Every row gives one point. The last column is the point's height on a tilted bowl or saddle (a function of degree 2), plus a little noise. Along how many of its main directions does it bend up, bend down or stay straight?

Points (11 x 3):
[[ 12   9  20]
 [ 23   1  11]
 [-26 -60 -49]
 [-14 -33   7]
 [ 37  34 -39]
 [  8  -4  25]
 [  5  10  20]
 [ -9 -21  21]
 [-39 -57 -59]
 [  6   2  23]
 [  5  -7  28]]
Directions: 0 up, 2 down, 0 straight

Points (17 x 4):
[[ 39  27 -60  60]
 [ 32  16  -4  18]
 [-34   0 -20  34]
 [-12  31  27  28]
 [  6   6  -1   9]
 [-11  34 -11  34]
 [-24   8 -31  37]
 [-35  -6   6  20]
 [ 37 -17   2  15]
 [ 52  -8 -19  28]
 [  8  12 -10  14]
 [-41  -5 -25  41]
 [  0  -2  58  22]
 [ 23  -5 -11  12]
 [  3 -11   6   6]
 [-19  18 -35  44]
 [ 13 -12  -6   7]]
Directions: 3 up, 0 down, 0 straight

Points (25 x 5):
[[ 13  -4   4  45 -22]
 [-10 -23  16 -17 -30]
 [ -4 -27   5  20 -46]
 [-20 -25 -14  23 -40]
 [ 22 -30  -1 -13   1]
 [ 20  60   2 -49 -17]
 [ 13   2 -10   2   5]
 [-13   8  -7  45  -6]
 [ 36 -20  35 -17   9]
 [  4  27  10 -47  12]
 [ 23   7  25 -29  23]
 [ -3  -8  -1  -1 -12]
 [-23  -2  -4   6 -26]
 [-34   3  -2   2 -35]
 [ 18   0 -27 -13  24]
 [-35 -10  13  26 -59]
 [-14  10  24 -30  -3]
 [ 28  33 -16  -1   3]
 [ 49 -24  18   4 -14]
 [ 10   4 -37 -15  28]
 [ 20 -20 -45 -25  60]
 [ 15  26 -15  -3   7]
 [-22  15 -29   0  -1]
 [-53   9  -7 -26 -60]
 [ -1 -30  -1  -5 -25]]
Directions: 2 up, 2 down, 0 straight

Points (46 x 7):
[[-12 -13  -1  40  12 -22  33]
 [ -7 -26   2 -38 -31   2  11]
 [ -2  31 -12 -15 -12 -16  11]
 [ 15   8 -32  -1  23  -1  14]
 [ 33  11  -5  -3   2 -11   5]
 [ 19  23 -11   3   6  44  -4]
 [ 19  14 -12  10   6 -33  17]
 [ -6  -5   5 -20  12 -15  -7]
 [-27  -7 -13  12 -23  -2  15]
 [  5  -5 -15  -8  28  -6   1]
 [-41   5  20  14   7  33  15]
 [-10   1  23 -27  40   5 -11]
 [ -6 -10 -24  -5  19  -6   4]
 [ -4  -2  -2 -11  -7 -11  -9]
 [ -6  24 -15  14   6   8   6]
 [  2  -8 -29 -44  39  25   3]
 [ -5  21 -15  -2 -11 -21  10]
 [-16  15  26   8 -16   3   8]
 [-20   4  -6  -4  -6   7  -9]
 [ -5 -19  -7   2   6   0  -5]
 [-33  13  12 -18  29  -4   5]
 [ -6 -10   2 -16 -16  16 -15]
 [ 18  -1  12  27  14  -5  14]
 [ -7  23 -13   0  -2 -25  14]
 [  7 -10  -8   3   8 -41  10]
 [ 29  -9  -3 -17  -7  -6  -3]
 [-37 -21 -11  -6 -18  -8  21]
 [-11  10 -24 -12   0   1  -4]
 [ 13  20  -5  -7 -19 -12   2]
 [ -7  54   2   9 -40  15  41]
 [ -9  -8 -31 -16  -1  29  -4]
 [ -6  -4   4 -40  -1 -25   8]
 [ 24  21  11 -27  28   4  -7]
 [  8 -47  -2 -24  21  33  18]
 [  4  16  -2 -33 -45  15   8]
 [ 28  -1  33 -11  10  -5   6]
 [ 32  10 -34 -13  -3 -10  19]
 [ 29 -10  30  14  11  -9  19]
 [  7 -26 -15  -7  -4  60  17]
 [-12  -4  16 -13  -8   1 -10]
 [-32   4 -21  25  10  -8  34]
 [-14  27  39 -14 -20  11   8]
 [-12  14 -11  10  17 -14  10]
 [ 34   9 -40  39   3   6  60]
 [  5  15  -9   5   8 -22   6]
 [  0   8 -13  12 -16 -25   8]]
Directions: 5 up, 0 down, 1 straight

Points (76 x 9):
[[  7   3   0   5  10  22 -18  17   4]
 [  0 -11   8  -8  25 -43  -5  -9   8]
 [  6  -3 -12 -14   0  21 -24  28  -5]
 [ 26  12  17   9   9  13  -1  -2  11]
 [ -8 -46 -13  22  17   3  12   5  -3]
 [ -7   4 -14   7  -2  12 -29  16   6]
 [ 14 -10 -41 -13   8  -7  28   8  -8]
 [ 11   0  -5 -18  -5  -1  -7   3  -5]
 [-12   4 -13  -2  -9  18 -23   4   7]
 [ 35   0   6  -7  33   5  37 -34  21]
 [  9  -7   2  15  12  27  -4  27   0]
 [ -5  -8 -15  -2  -4 -19  -2 -21   0]
 [-16  30 -13 -35 -22   6 -10  -3  10]
 [ 14   4 -25  12  20 -13  17  22   2]
 [ 10 -16  18   5 -10 -18  16 -22   3]
 [-36  -3  11   3  24   0  -3  28  13]
 [  0   5   5  22 -19 -14  31  -2   7]
 [ 24  18 -10   5 -12  22 -21 -23   2]
 [  3  -4 -22   5  -3  31   8  21  -7]
 [-31  25  -5  10  16   5 -15   4  26]
 [  5   4  24   0 -13  12   5   6   9]
 [ -6  13 -15  30  -3  -5 -10   8  12]
 [ 20   2  24   0 -20 -13  -2 -25  -1]
 [ 11 -22  19  -7   8  -3 -19  18  -1]
 [ 24   0  -5 -32  18  40  14 -29  11]
 [-30  10  -4  11 -14 -20 -11  20  15]
 [ -5 -13 -25 -40 -23 -22   4  -4  -6]
 [  9 -30  21 -15  16  31 -14  23   0]
 [  4  19 -22  30   3 -15  -5  14  11]
 [ 19  25  38   9   0  10  15  -3  21]
 [-10  -8 -24  15   2  13  21  -3  -4]
 [  5   2  -2 -20  -4 -11   7  -4  -1]
 [-39  -6  22 -12  -7  19  39 -35  16]
 [ 13   0 -16   6  57   5  15   0   5]
 [ 30 -28  25  19  11  -7  12  19   0]
 [ -9 -12   3   1 -31 -26  39 -23   3]
 [  9  -2  10  -5  29  -3 -12  26   4]
 [-17   3  15  11   3  -8 -15  -2  12]
 [-11  21  21 -24 -12  -9 -20  -8   7]
 [-16  11   6  -2   9  10   5 -17  13]
 [  3 -14 -23   5  10  10  -3 -11  -4]
 [ 20   2  -6  -1 -22  -1 -13  -8  -9]
 [-15  20 -48  34   5  16  -5   2  13]
 [  3  23  31  24   3   4   3   8  20]
 [-16   3  15  16   5 -12 -12   5  11]
 [ 15 -21 -21 -31 -21  -9 -12   5 -15]
 [ -6 -26  15   6  14   9 -12  39   1]
 [ 33  -4   6  34 -19   8 -35  -6  -1]
 [ -5   2  -2  21  -9   3  -5  10   7]
 [-20 -38   2 -12  -4 -10  15  11   2]
 [ -6   9 -21 -24  -5  18   9 -31   3]
 [  7 -23 -26   4 -13  14  30 -38   0]
 [-27  16   6  38  49  24 -11 -60  60]
 [-36  20   6   0   4  -4  15 -23  15]
 [  4   6  11  22 -12   7   8  -9  10]
 [ 27 -11 -26 -19  19  -2   7  -4  -6]
 [ -1   4  -1  16  19   0  25   8   3]
 [ 16  22  -8  15  19 -20   0   5  11]
 [-29   1  -2   3  44 -30   5  12  13]
 [-13  -5  -2 -22  24   7  -9 -35  15]
 [-13 -30   8  18   7   0  -4 -16  11]
 [ 20 -25  -4 -12   7 -23 -22  28  -7]
 [  6  -5  -8   1   4 -37  10  11   2]
 [ 24 -20 -11 -10 -14  32  40   0  -5]
 [ 25  13  23   7   7 -15  23   6  10]
 [ 22  -5  -4  14 -19  -1   1 -18  -2]
 [  4  10  -4  -9  17   2  29  -1   4]
 [ -8  -3  29  25  23  -9   6 -32  18]
 [  2   8  13 -10   5  16  -2  -5  10]
 [  1  18  17 -16 -42   2   6  17  11]
 [  7   6  17 -29 -21 -15  -4   6  -2]
 [ 30   0   0  -1  -7  -5  -1   2  -5]
 [  1  20  -6  42   9   3  -2 -32  25]
 [-21  -8  -4 -15  29  -5 -27  -3  15]
 [-34 -42  -1 -26  22  -6  28  21  -4]
 [ 29  34 -30  -9   2  -7 -25  -9  -7]]
Directions: 5 up, 2 down, 1 straight
